Rows are points. To make a cloud, some directions were put in groups of two or more. Within a group, all points are equally far from the middle, so they leave a hole (a ring in 2 directions, a hollow ball in 3). The other directions are filled evenly. Then the cloud was stretched, turned, moved and blurred a little. How many holes are there, and how many directions does each take, smallest first?
(in the rows, 128 means zero)

Cloud (13 x 2):
[[144 129]
 [188 139]
 [166 135]
 [156 142]
 [161 119]
 [151 121]
 [112 105]
 [ 94 149]
 [169 130]
 [148  76]
 [172 174]
 [183  89]
 [201  90]]
Holes: 0

Cloud (19 x 3):
[[136  78 163]
 [182 149 173]
 [109 150 144]
 [102 125 160]
 [151 158 157]
 [112 148 139]
 [194 116 128]
 [103 129 147]
 [194 123 187]
 [160  90 180]
 [139 182 179]
 [113  93 169]
 [125 102 102]
 [ 72 114 153]
 [218 134 143]
 [127  82  96]
 [196 113 140]
 [143 110  96]
 [134 126 167]]
Holes: 0

Cloud (21 x 3):
[[ 91  89 109]
 [124 167 106]
 [ 70 190 146]
 [125  94 152]
 [131 189 166]
 [ 77 197 133]
 [140 186 154]
 [136 101 154]
 [130  81 129]
 [112 203 164]
 [101  84 136]
 [144 107 151]
 [140 143 170]
 [137 177 122]
 [107 169 179]
 [158 135 138]
 [ 70 134 154]
 [149  99 134]
 [120 187 173]
 [100  81 126]
 [ 72 109 111]]
Holes: 1 (3)

Cloud (21 x 3):
[[143  85  71]
 [166 124 165]
 [137 171 148]
 [154 125 174]
 [155 167  92]
 [153 172 120]
 [146 171 140]
 [104  83 112]
 [109 146 170]
 [157 168 129]
 [178 103  81]
 [145 130  56]
 [182  90 127]
 [124  95 169]
 [152 103  62]
 [110 165 156]
 [105 175 102]
 [114 135 176]
 [134 103  60]
 [157  76  87]
 [ 90 141 157]]
Holes: 1 (3)

Cloud (27 x 4):
[[ 73 186 133  92]
 [146  75 138 107]
 [ 99 101 171 115]
 [123  50 168 182]
 [111  84  88 130]
 [ 86 149 127 107]
 [129 101 156  48]
 [151  68 159 155]
 [149 139 130 119]
 [172  65 145 163]
 [143  59 111  94]
 [153  94 122 105]
 [145 110 173 118]
 [135  53 116 103]
 [ 92 130 155 154]
 [105 151 127  80]
 [110 124 118 164]
 [ 84  84 131  99]
 [ 88 130 124 214]
 [120 139  79 151]
 [ 97 143 144  70]
 [113 148 178 127]
 [140  68 113  81]
 [122 111 120 100]
 [107 175 127 100]
 [ 68 168 141  88]
 [165 112 187 133]]
Holes: 0

Cloud (28 x 4):
[[113 113  84 159]
 [134  64 164 126]
 [149  75 134 140]
 [155  94 110 146]
 [139 182  80 171]
 [107 205  96 164]
 [158 101 174 122]
 [156 154 110 182]
 [ 81 110 134 176]
 [160 100 141 165]
 [ 57 113 134 124]
 [110  97  98 101]
 [ 87 133 156  84]
 [122 134  78 170]
 [ 94 180 103  99]
 [165  95 120 131]
 [110  92  98 108]
 [170 100 131 126]
 [124 206 112 125]
 [129 207 113 156]
 [108 123  80 106]
 [ 82 128 150  83]
 [155 161 148 171]
 [115 156  75 104]
 [ 99 182  70 150]
 [ 85 170  75 135]
 [ 68 116 164 157]
 [130  83 170 163]]
Holes: 1 (4)

Cloud (46 x 6):
[[164 116 166  70 106 173]
 [133  98 137  60 158 138]
 [149 112 135 134 142  56]
 [186 126 187 104 152 111]
 [112 167 189 132 122 106]
 [179 116 109 117 165  71]
 [213 123 147 138 120 166]
 [139 134  96 173 168 113]
 [175 139 190 100 114 154]
 [138 133  93 166 169 101]
 [198 151 111 124 180 155]
 [205 113 101 135 164 135]
 [159 107 119 181 120 138]
 [152 118 108 157  84 151]
 [123 148 187 155 172 123]
 [110 150 159 136 199 160]
 [179 190 149 125 121  93]
 [111 126 145 136 180  66]
 [121  85 133 110 181 150]
 [187 133 107  93 103 194]
 [151 132 109 181 116 110]
 [217 134 114 134 138 108]
 [ 87 186 147  85 153 120]
 [120 149 192 155 154 118]
 [114 143 142 153 100 182]
 [204 111 131 130  94 170]
 [165 163 192  98 122 110]
 [153 170 150 173 115 165]
 [106 160  93 136 149 175]
 [114 200 113 115 116 134]
 [109 108 126 120 113 187]
 [188 142  92  92 173 125]
 [181 136 137  84 185  83]
 [188 133 106 106  83 115]
 [185 139  88  91 160 170]
 [100 149 170 133 198 104]
 [138 196 126  68 148 127]
 [111 151  84 121 111 135]
 [159 127  76  84 141 130]
 [164 167 180  84 110 112]
 [132 157 162 116 199 175]
 [133 109 146 180 157 142]
 [193 120 103 129  83 135]
 [153 118  85 148 167 101]
 [187 135 164 109 103 188]
 [160 184 121  65 122 131]]
Holes: 3 (2, 2, 2)

Cloud (46 x 6):
[[ 60 110  79 103 131 132]
 [ 88 116 137 153  89 161]
 [ 97 100 141 102  68 170]
 [132 103 104 163 153 173]
 [143 150 157 149  84 156]
 [153 176  85 137 143 119]
 [ 54  84 102 139 128 152]
 [115 110 176  56 117 131]
 [106 145 160  76 149 178]
 [ 86 152 101  76 155 178]
 [121 131 169 105  81 178]
 [ 72  97 135 121 166 171]
 [114 133 132 125 191 140]
 [106  49 130 129 131 137]
 [114 108 103  64  98 168]
 [ 57  97 109 143 167 130]
 [ 67 141 126  51 105 138]
 [108 165 106  42 125 138]
 [113 144 114  51 120 102]
 [ 83 179 120 100 178 138]
 [163 111 160 143  97 120]
 [114 126 106 188 126 116]
 [123 139  91 136 179 169]
 [149 133 137  43 115 150]
 [ 98 113 168  61 102 171]
 [114  68 112 155 139 165]
 [ 73 159 138 109 100 121]
 [ 82 124  92 117  95 109]
 [103 168 108  62 101 171]
 [116 206 126 114 145 129]
 [148 174 136  56  71 139]
 [144  82 116 108  79 109]
 [ 51 100 113 114 159 119]
 [ 87 122 123  62 171 150]
 [ 98  98  78  96 145 159]
 [ 97 148  71 160 166 134]
 [130  79 171 130  97 143]
 [125 185 100 110 172 123]
 [118 116 113  45  97 153]
 [110 177  99 124 155 102]
 [ 94  81 121 110 111  95]
 [146 192 135  76 126 170]
 [177 146 147 148  80 142]
 [141 128  97 174  91 121]
 [ 88 129 115  47 148 159]
 [ 81  95 171 106 130 159]]
Holes: 1 (6)

Cloud (82 x 8):
[[136 154  76 124 155 172  88 107]
 [101 167 109 110 134 152 124 206]
 [117 221 142 158  87 116 135 128]
 [103 102 162 104 117 104 122 191]
 [118 149 151 182 136 152 147 115]
 [174 141 132  74 112 154  77 117]
 [167 139  85 156 165 141  83 100]
 [152 200 163 137  68 127 116 128]
 [139 157 154  48 143 140  96 158]
 [141 210 164 168 103  73 126  98]
 [144 120 112 165 100 126  41 138]
 [ 62 116 131 141 100 196  80 161]
 [160 147 134 153 163 193  76 155]
 [158 190 102 135 143 128 143  75]
 [173 163 181 161 120 153  89  56]
 [146 108 139  65 101 163 144 146]
 [128 119 103  61 187 101 124 148]
 [143 114 118 191  94 113  80 140]
 [140 184 154 184 162 119  85  95]
 [106 145 146  64 109 156 128 165]
 [179 145 113 153 186  90 120 138]
 [156 173  83 120 187 108  91 161]
 [107 177 104 132 101 173  97 164]
 [ 84 111 168 124 106 125 140 160]
 [108 151 134  76  93 148 164 147]
 [118 172 120  95 174 150 134 110]
 [149 147 205 159  73 132 124 120]
 [ 63 140 121 126 112 188  78 177]
 [113 109 167 120 130 207  95  76]
 [154 143  53 132 108 133 129  84]
 [147  95  56 150 165 160  82 127]
 [118 116 184  94 186 192  71 140]
 [166 164 173 167 138 124  87  68]
 [ 98 174 103 169 140  91  93 152]
 [ 73 149 185 113 115 138 130 154]
 [116 166 121 200 104 129 115  47]
 [169 181 157  89  86 130 110 125]
 [ 83 137 124 168 111 114 144 170]
 [185 115 158 126 177  89 110 120]
 [165  97 130 102  96 145  80 200]
 [172  74 165 134 139 133 107 111]
 [ 99  97 168 107 117 136  94 200]
 [164 158 172 159 151 160  57  89]
 [148 169 151  75 126 102  93 151]
 [187 133 178  91 158 141 118 168]
 [137 160 138 159 174 192  76 142]
 [173 121 181 138 151 194  58 139]
 [ 99  71 136 131 176 137  66 122]
 [145 158 129 193 136 158  73  64]
 [ 79 151 111 176 130 135  90  96]
 [126 110 156  86  78 159 107 171]
 [109 117  61  98 140 112 123 158]
 [127 179 119 133 182 162 107 112]
 [181 191 131 126 103 154 137 122]
 [134 101 124  89 128  96  79 181]
 [139 129 166 186 114 138  81 171]
 [128 186 150 185 158  89  89 120]
 [181  90 145 107 184 112  89 143]
 [ 64 162 159 114 123 144 107 138]
 [148 117  45 131 128 135 111 130]
 [139 149 223 140 143 136  98 149]
 [118 129  91 105 120 138 156 179]
 [132 137  86 152 172 186  61  96]
 [130 196 148 166  65 126 146 142]
 [109 155  65 108 148 114 111 152]
 [101  63 120 117  80 148  99 156]
 [142 171 165 187  49 159 107 103]
 [102  87  90 105  88 120 135 149]
 [ 95 148 166 103  73 152 119 102]
 [ 83 137 129 113 110  99 124 106]
 [120  87 111 137 158 176 122 136]
 [102 166 135 148 181 104 142  78]
 [112  88 176 132 124 184 114 108]
 [154 187 103 129 104 136  84 135]
 [185 121 114 111 121 111 105 194]
 [ 86 153 172 118 104 129 119  87]
 [119 136 157 105 115  58 135 128]
 [181 114 138 178 130 122  84  72]
 [151 120 145 122 110  79 106 187]
 [131 163 124 202 119 106 107  74]
 [ 74 136 138 140 141 110 114  94]
 [ 91 159 145 190  88 170 118 115]]
Holes: 3 (2, 2, 2)

Cloud (82 x 8):
[[171 105 154 133 130 186  96  87]
 [146 168 146 122  73 143 161  61]
 [138 129  90  60 100 153 132 100]
 [172 188 107 107 113  90  91 137]
 [ 85 158  76  90 135  42 144 152]
 [ 89  96 119  62 139  60 126 149]
 [151 127 129 131 117  21 148 132]
 [150 167  75  83  97  56 131 135]
 [186 147 156 141 156  70 102 123]
 [112  80 159  83 137 101 164 126]
 [126 104 163  78 176 113 116 150]
 [175 140  97  84 107 107  91 150]
 [146 128 116 109  55 120 146 148]
 [192 123 173  91 104 159 154 121]
 [154 157 126 121 157  29 122 107]
 [152 177 177 129 115 140 177 156]
 [126 100 143 140  98  94 102 142]
 [ 92  80 121  85 114  51 130 145]
 [169 179 133  97 130  48 129 111]
 [106 208 106 121  65 111 158 124]
 [145  76 150 103 123  98  71 140]
 [148 120  91 129 104 119 177 155]
 [189 152 113 130 145 124 157 155]
 [164 143 106  89 100  41 151 149]
 [124 160  80 104 164  48 159 125]
 [174 152 155 131  66 184 133  79]
 [115 127 197 104 111 173 124  85]
 [141 136 138  79 103  65 180 163]
 [ 90 133 147 122  73  78 138 123]
 [187 179 144 137 102 141  81 118]
 [117 142 150  79 155  72 119  92]
 [165 153 151 114 165  68 117  96]
 [113 167 136 151 145 133 119 119]
 [135 161 167  81  96 141  97  75]
 [115 112 121  72  97 116 193 152]
 [183 154 202 138 126 142 118 158]
 [120 113 117  99 117 105 202 160]
 [184 126 185 131 143  92  86 151]
 [121 198 109 127  66  81 159  89]
 [176 184 112 115 121  45 124 138]
 [161 119 133 139 126 148  73 101]
 [144 179 207 116 122 165 133  89]
 [155 150  76  97 129  72 183 134]
 [166 172 141  79 131 188 110 111]
 [132 128 152  76  85  75 116 155]
 [167  92 145 101 182 105 134 169]
 [198 191 155 151 113 160 122 114]
 [152 153  95  65 160  87 137 127]
 [155 188 190 120 124 175 145 144]
 [162 114 103  99  75 175 125 133]
 [173 126 138 104  84 150  93 160]
 [138 158 101 131 118 179 155  99]
 [182 139 164 137  76 195 125 140]
 [125 157 101  97 117 154 185  95]
 [172 112 150  92 121  88  72 109]
 [105 136 120  69 171  63 128 134]
 [147 103  81  76  80 125 138 136]
 [136  98 118 122 105  45 104 136]
 [126 135 122  80  94  72 191 165]
 [ 94 120 143  97 108 172 116  91]
 [178  89 155 125 151 179 126 110]
 [140 153 130  89 170 140 146 110]
 [148 198  97  94 118  87 100 140]
 [159  93 147  98  98 124  81  94]
 [112 140 119  62 120 156 102 132]
 [148  59 134  77 136 139  87 149]
 [167 136 111 122  71 153 122 148]
 [102 119 127 124 101 165 158 143]
 [114  93 144  96  89  51 140 129]
 [135 140 166 158 116  68 153 146]
 [109 207 106 128  96 104 174 147]
 [163 107 153  90 128  99 131  79]
 [ 94 172 145 156 109  88 143 115]
 [136 141 122 123  95 119 195 167]
 [117 131 146 130 169  54 132 165]
 [110 165 157 125 152  32 135 136]
 [193 110 193 124 114 172  79 109]
 [114 195 116  96  71 106 111 122]
 [127  90 162  98  74 102 145 112]
 [106 159  86 110 151  47 169 112]
 [195 147 133 101 136 193 100 126]
 [133 184 125 105  54 169 135  83]]
Holes: 3 (2, 2, 4)

Cloud (75 x 8):
[[ 87  91 101 175 172 163 136 190]
 [ 97  92 150 119 122  64  95 118]
 [124 142 133 122 127 123 123 211]
 [133 186 118 100 170 143 166  90]
 [149 200 129 131 107  84 108 161]
 [143 181  91 131 156  17 101 148]
 [ 90 128 110 138 193 154 144 168]
 [123 125 151 196 147 168 135 128]
 [124 102 160 144 167 175 115 116]
 [109 114 191 150 127 174  73 109]
 [103 155 168  81  93 167 147 153]
 [141  68  89 154 184 139 118 148]
 [161  82 189 119 168  99  66 108]
 [166 133 189 140 159 130  92  83]
 [103 139 121 123 123  77 198 146]
 [103 140 157 154 103 200 185  47]
 [123  85 111 109 108  93 170 152]
 [178  78 133 151 167 144 130 136]
 [164  47 123 151 169 134 118 133]
 [114 148 121 157 103 152 131  89]
 [184 150  87 147 152 149 158 106]
 [130 112 102 104 132  39  64 188]
 [ 88 143  78 180 174 155 190 181]
 [158  43 167 120 135 113 104 127]
 [104 106 141 112 140  69 190 180]
 [145 129 197 106 105  58 150 146]
 [101 192 115 121  88 127 115 144]
 [155  90 194 166 149  84  83 188]
 [154 142 167 166 119 163 130 178]
 [105  95  71  66 134 111 186 100]
 [125  87  96 168 155 124 164 207]
 [109  69 144 168 147  81 146  77]
 [129 141 170 134 121 123 115  60]
 [126 142  77 182 176 110 101 143]
 [145  96 115 110 175 128 198 124]
 [165 157  62 132 118 115 150 171]
 [144  48 110 168 182 113 117 139]
 [124 139 205 123 121  70 160  90]
 [146  65 186 114 140 132  96 124]
 [193 134 108 122 171 101 139 133]
 [103 140 137  53 118  66 139 143]
 [100 131 139 170 126 137  50 161]
 [154 158 101 147 176  53 121 156]
 [115 172 112  58 113 158 177 120]
 [155 164 117 112 169  49 139 127]
 [110 147 122 120  76 165 167 112]
 [191 120 135 141 181 122 104 113]
 [158 153  89 103  95 175 128 147]
 [125 133 157 144 114 153 106  64]
 [118 100 121 103 201  61  78 146]
 [128 114 157 126  94  86 141 186]
 [169 121  58 106 124  84 116  89]
 [158 160 171 119  76 145 123 157]
 [142  80 116 116 180 139 158 141]
 [122 125 143 175 163 168 129 160]
 [149 188  98 155 140 101  90 126]
 [101 131 185 123 114  88 151  65]
 [133 144 148 191 145  98 102 145]
 [186 156 159  98  95 170 100 150]
 [115 134 114 129 102 129  70 170]
 [ 92 189 106  85 108 133 145 105]
 [103  94 131 158 148 178 140  68]
 [123 110 133 147  83 161 132  76]
 [130 100 102  95 109 176 156 120]
 [141 193 123 130 102 117 100 111]
 [ 82  44 148 164 188  91 174 112]
 [139 113 185 120 139 107  74  62]
 [161 117 158 140 130 116 129 181]
 [142 148  84 122  98 131 149 163]
 [126 117 146 108  91  64 104 129]
 [154 105 178  96  93 105 136 140]
 [111 161 154 125 142 143 147 190]
 [142 158 199 116 119  90 150 111]
 [114 124  98 147  76 162 131 147]
 [135 104 159 109  82  98 173  90]]
Holes: 1 (3)

Cloud (102 x 9):
[[157 144 136 128 178  72 134 115 128]
 [140  33 144 131 181 151 112 106 100]
 [138 125 133 155 148 136 109  75  69]
 [139 154 147 171 123 128 197 100 105]
 [153 133 143 143 194 112 160 127  77]
 [138  95 153 113 128  97  71 126  69]
 [106 124 107  89 179 120  44 104 157]
 [105 175  98 137 179 151 108 119 120]
 [127  84 132 141 134 135  32 153  85]
 [145 145 131 104 191 145  37 134 152]
 [113 119 141 110 187 135  93 132 170]
 [143 167 118  91 183 148 105  78  87]
 [158 185 138 133 139 141 149 116  60]
 [214 111 174 115  96 164  81 121 147]
 [156 174 115 100 143 115  42 118  89]
 [226 167 157 136 135 120 124 153 113]
 [156 120 107 161 111 155 152  97 147]
 [ 71 143 119 141 156 158 124 164 106]
 [147  97 125 189 181 152 220 105 130]
 [189 120 159 128 161 204  72 133 100]
 [126 144 131  69 136 143 126 170 131]
 [180 160 105 128 187 150 108  99 123]
 [106 152 163 147 143 158 114 137 114]
 [174 114 144 192 116 160 178  95 117]
 [145 132 137 135 183 133  58  97 174]
 [162 227 161 138 185  93 160 136 115]
 [189 110 149 174 122 112 170 135  71]
 [193 104 118 154 161 138 139  95 152]
 [151 160 130 147 187 135 139 154 122]
 [156 146 125 142 170 142  97 119 191]
 [171 226 111 128 177 152 155 126 126]
 [162 148 104 181 216 123 118  48 105]
 [164 175  94 130 153  88  93 132 168]
 [139 103 142  94 125 156  51 127 100]
 [197  94 145 185 137 152 157  81  95]
 [ 87 133 161 174 150 146 155 114 121]
 [130 110 116 112 132 126 139 155  77]
 [141 113 112 124 197 176 117 137 117]
 [141 120 182 114 163 118 112 129  94]
 [132 126 148 145 135 107  45 141 103]
 [101 138  69 169 195 132 108 109  79]
 [118 117 149 104 129 125 126  85 122]
 [131 129 113  78 147 126  43 147  96]
 [140 133 155 126 200 166  73 100 123]
 [119 158 135 151 199 140 130 158 128]
 [124 136 154 151 164 141  77 101  69]
 [118 107 133 137 113 148  66 127 157]
 [122 112 149 194 137 129 165 156 129]
 [141  85 175 126 147 135 157 148  55]
 [178  99 163 144 132 103 133 121  97]
 [130 200 115 105 163 127 108 141 147]
 [156 175 113 109 167 113 157 167 115]
 [134  74 136 174 153 132 109 129  56]
 [160 172 147 120 196 136 161 110 110]
 [124 205 109 144 181 118 166  80 101]
 [119  96  98 132 151 156 153 112 120]
 [152 153 135 141 152 155  94  76  62]
 [171 101 113 183 164 121 147 150 117]
 [190 113 110 125 169 149 105  94 150]
 [ 98 165  88 148 194 163 101 108 114]
 [ 95 141 157 129 158 138  72 128  82]
 [188 158 119  86 184 143  91  93 105]
 [142 164  90 168 206 167 118 100 135]
 [ 83  99  81 142 182 144 126 155 123]
 [238 144 127 146 158 141  83 108 113]
 [145 141 160 169 128 151 152  92 126]
 [183 157 162 122 145 128  26 152 114]
 [140  79 136 182 109 149 193 144 104]
 [186  87 178 106 116 196 120 167  99]
 [ 98  90 136 158 207 170 101 130 120]
 [105 136 101 113 169 123 131 161  96]
 [127 136 151 156 138 211 123 145 108]
 [100  88 165 146 124 135 148 173 121]
 [139 154 117 108 155 115 144 107 172]
 [152 160 121 142 209 126 134  77 110]
 [196 165 157  91 173 149  62 135 120]
 [140 164 144 192 194 130 175  96 115]
 [133  69 154 123 126 109 121 150  55]
 [172  87 183 123 135 162 179 125  80]
 [115 125 116 163 223 113  79  91 105]
 [113 142  95 177 229 121  73 108 104]
 [128  86 143 160 169  88 119 131 119]
 [101 103 144 177 164 140 130 132  60]
 [143 175 142 154 151 132 181 113  32]
 [225 163 142 150 155 141 144 132 104]
 [154 100 139 171 152 179  59 117 104]
 [ 99 105  76 144 169 148 115 165 104]
 [170  82 114 124 177 135 103  88 140]
 [207 120 181 122 111 106 130 100 135]
 [205 174 141 120 124 166 131  68  78]
 [149 101 135 198 152 123 182 141 136]
 [167 128 158  96 187 148  45 116 109]
 [117 148 120  95 163  94 161 141 121]
 [173 109 152 167 152 121 189 132  96]
 [ 99 130 162 153 176 124  86 137  81]
 [ 97 178 106  88 186 139  19 154 135]
 [ 62 153 102 117 197 143  65 125 146]
 [172 107 155 154 112 126  71 117 169]
 [155 116 119  73 176 146 106 106 114]
 [144 107 133 177 172 149  94 147 107]
 [152 216 117 110 181 100 116  94 129]
 [117 146 112 152 182 130 201  74 173]]
Holes: 1 (2)
